Every row gives one point. Each copy is the shape, with its points in the same order, turned, moved and blurred by noise. Some copies are also mirrored. Which?

Shape, 6 rows:
-2.9, 0.5, 2.2
1.5, -6.1, -0.7
7.1, 2.9, -0.7
2.1, 3.6, 1.9
-1.8, -3.1, -3.1
-5.3, 4.5, 2.8
Copy 1:
0.8, 1.4, -3.6
2.8, -5.7, -4.0
3.6, -1.6, 5.9
2.5, 1.6, 1.5
-1.8, -4.0, -4.7
-1.5, 6.5, -2.6
Copy 1 is: mirrored
Copy 2:
-4.7, 3.3, 5.3
-0.9, 6.9, -1.9
5.9, 1.9, 4.0
-0.1, 1.7, 6.6
-3.9, 2.6, -1.8
-6.7, 0.2, 8.0
Copy 2 is: mirrored

Shape (7 x 4):
-3.5, 2.7, -1.4, 0.0
-2.0, -4.1, 0.4, -4.7
5.8, -0.1, -4.6, 5.2
3.3, 1.2, -1.3, 1.7
-3.5, -2.7, -2.4, -2.1
-2.7, -3.1, 1.8, -3.4
3.5, 7.2, -6.4, -2.9
Copy 1:
-2.7, 2.2, -0.4, -4.6
-0.5, -5.6, 0.9, -6.1
7.1, 1.3, -3.4, 1.4
3.4, 1.0, -0.8, -1.4
-2.3, -3.2, -2.4, -5.1
-1.5, -5.7, 2.1, -5.1
5.9, 6.7, -2.4, -7.7
Copy 1 is: only turned
Copy 2:
-4.1, 1.8, -2.2, 0.4
-2.6, -3.1, -3.1, -6.5
4.4, -3.6, -3.7, 5.8
2.2, -0.5, -2.4, 1.2
-4.5, -2.2, -4.2, -2.8
-3.0, -2.4, -1.5, -5.4
4.5, 4.8, -8.5, 2.0
Copy 2 is: only turned
Copy 3, 7 rows:
-2.6, 2.1, -3.8, 0.4
-0.4, -5.0, -2.2, -3.2
5.0, 1.0, -6.1, 8.2
2.9, 0.9, -3.8, 2.9
-1.7, -4.1, -4.9, -0.7
-1.2, -4.6, -1.5, -2.6
3.5, 5.6, -10.3, -1.0
Copy 3 is: only turned

Shape:
-3.7, 0.6, -2.1, -1.5
2.4, 8.7, -5.2, -2.1
4.2, -0.1, -3.4, -1.0
5.2, 0.1, -2.4, 1.8
-5.9, -1.0, 3.6, -4.4
5.7, -2.7, -0.8, -0.8
1.3, 4.0, 1.9, -1.0
-5.8, 4.0, -1.1, -5.7
4.8, -2.0, -0.2, 3.6
-0.3, -7.7, 4.5, -0.4
Copy 1:
0.4, -4.5, -3.4, -0.3
10.1, -1.8, -2.6, -2.0
2.1, 1.3, -0.8, -4.4
2.3, 3.3, 1.2, -2.7
-2.7, -9.9, 0.2, -0.9
-0.6, 1.7, 1.6, -6.0
4.0, -3.7, 3.2, -1.1
2.7, -9.6, -3.6, -1.3
-0.6, 4.0, 2.8, -1.7
-8.3, -2.5, 3.4, -3.1
Copy 1 is: mirrored
Copy 2, 10 rows:
-2.1, 3.3, -1.3, 0.9
4.0, 9.5, 2.7, 5.2
1.1, 0.5, 4.3, 6.1
1.9, -0.4, 2.1, 8.1
-1.0, -0.1, -2.7, -6.1
1.4, -3.9, 4.5, 5.4
4.7, 1.2, 0.0, 0.8
-0.8, 6.3, -0.7, -4.4
2.0, -3.9, 0.1, 7.7
-1.6, -9.1, -1.4, -0.9
Copy 2 is: mirrored
Copy 3 (10 x 4):
-3.4, -2.3, 0.9, -0.7
-6.1, 6.1, -3.0, -3.7
1.5, 0.8, -2.5, -2.7
3.6, 2.9, -3.6, 0.8
-3.3, -4.8, 7.2, 0.0
4.6, 1.4, -0.9, -1.4
-1.7, 3.8, 3.0, 0.0
-7.8, -1.7, 3.1, -4.2
4.6, 1.5, -1.9, 2.9
5.4, -5.5, 5.8, 2.5
Copy 3 is: only turned
Copy 4, 10 rows:
3.1, -2.8, -3.0, 2.1
6.9, 6.9, -5.5, 2.0
1.6, 2.8, -2.4, -3.7
-0.7, 4.6, -1.2, -2.7
5.5, -6.9, 2.0, 2.2
0.2, 1.9, 0.5, -5.6
4.5, 2.6, 1.8, 1.6
8.7, -3.5, -2.9, 3.7
-2.9, 3.1, 1.0, -2.5
-1.6, -5.8, 4.8, -3.3
Copy 4 is: mirrored

Shape (10 x 6):
3.0, 7.9, 3.4, 0.5, 0.4, 1.5
-2.1, -3.3, -1.2, -0.7, -1.2, -3.5
2.9, -3.8, -4.2, -0.8, -4.5, 3.3
-1.0, -4.7, -0.9, -2.1, -6.1, -1.6
1.2, -1.0, -5.3, 11.1, 3.7, 2.7
1.1, -4.9, -3.2, 3.8, 0.1, -4.9
-2.1, -2.6, -0.1, -2.0, 1.9, 5.4
3.8, 1.2, 0.3, -1.2, 1.5, 1.8
1.6, 1.2, -1.2, 10.2, -7.7, 3.4
4.3, 1.1, 4.8, 0.9, 0.3, -0.9
Copy 1:
4.8, 4.0, 5.4, -2.3, -5.5, 2.9
-0.3, -4.8, -0.7, -0.7, 1.3, -0.7
4.4, -8.7, -0.2, 1.8, -3.7, 3.5
-1.4, -9.1, 1.4, -1.1, 0.0, 0.8
1.8, 1.4, -4.6, 9.6, -6.4, 0.7
0.6, -4.6, -1.3, 4.0, -0.2, -4.6
3.9, -2.3, -1.9, 1.1, 1.3, 7.4
7.0, -0.6, 2.3, 0.4, -1.5, 2.7
-4.1, -3.1, 3.0, 6.5, -10.5, 3.4
3.8, 0.5, 6.2, 1.2, -0.3, 1.1
Copy 1 is: only turned
Copy 2:
-1.7, 4.6, 3.8, -4.6, 4.3, 4.2
0.9, -1.9, 0.4, 0.6, -3.0, -2.9
3.7, -1.3, 0.2, 0.9, -6.6, 5.9
-0.1, -2.4, 1.7, 1.0, -8.1, -0.2
9.4, 3.7, 0.0, 7.4, 4.5, 2.9
7.1, -0.3, 1.3, 2.3, -2.8, -3.5
-0.8, -5.1, -0.3, 1.9, 0.8, 5.3
2.2, -0.9, 2.4, -3.2, 1.0, 4.4
3.2, 8.6, 5.1, 6.9, -3.0, 5.3
1.7, 0.4, 7.0, -3.3, 1.3, 1.7
Copy 2 is: only turned
Copy 3 (10 x 6):
0.4, 7.9, -3.3, -2.6, 2.3, -2.3
0.2, -2.6, 4.2, 0.4, -2.7, -2.2
2.1, -0.8, 0.5, -1.7, -6.1, 5.0
-0.4, -2.2, 4.1, -2.6, -6.8, -0.4
0.7, 2.1, -3.4, 11.5, -1.1, 3.6
2.7, -3.9, 0.9, 5.2, -4.1, -2.5
-3.6, -1.1, 1.0, -1.4, 1.5, 4.7
1.9, 1.4, -2.6, -2.0, 1.1, 0.7
-2.1, 7.6, -2.9, 5.3, -9.7, 1.3
0.1, 1.5, -4.5, -2.0, -0.5, -4.1
Copy 3 is: mirrored
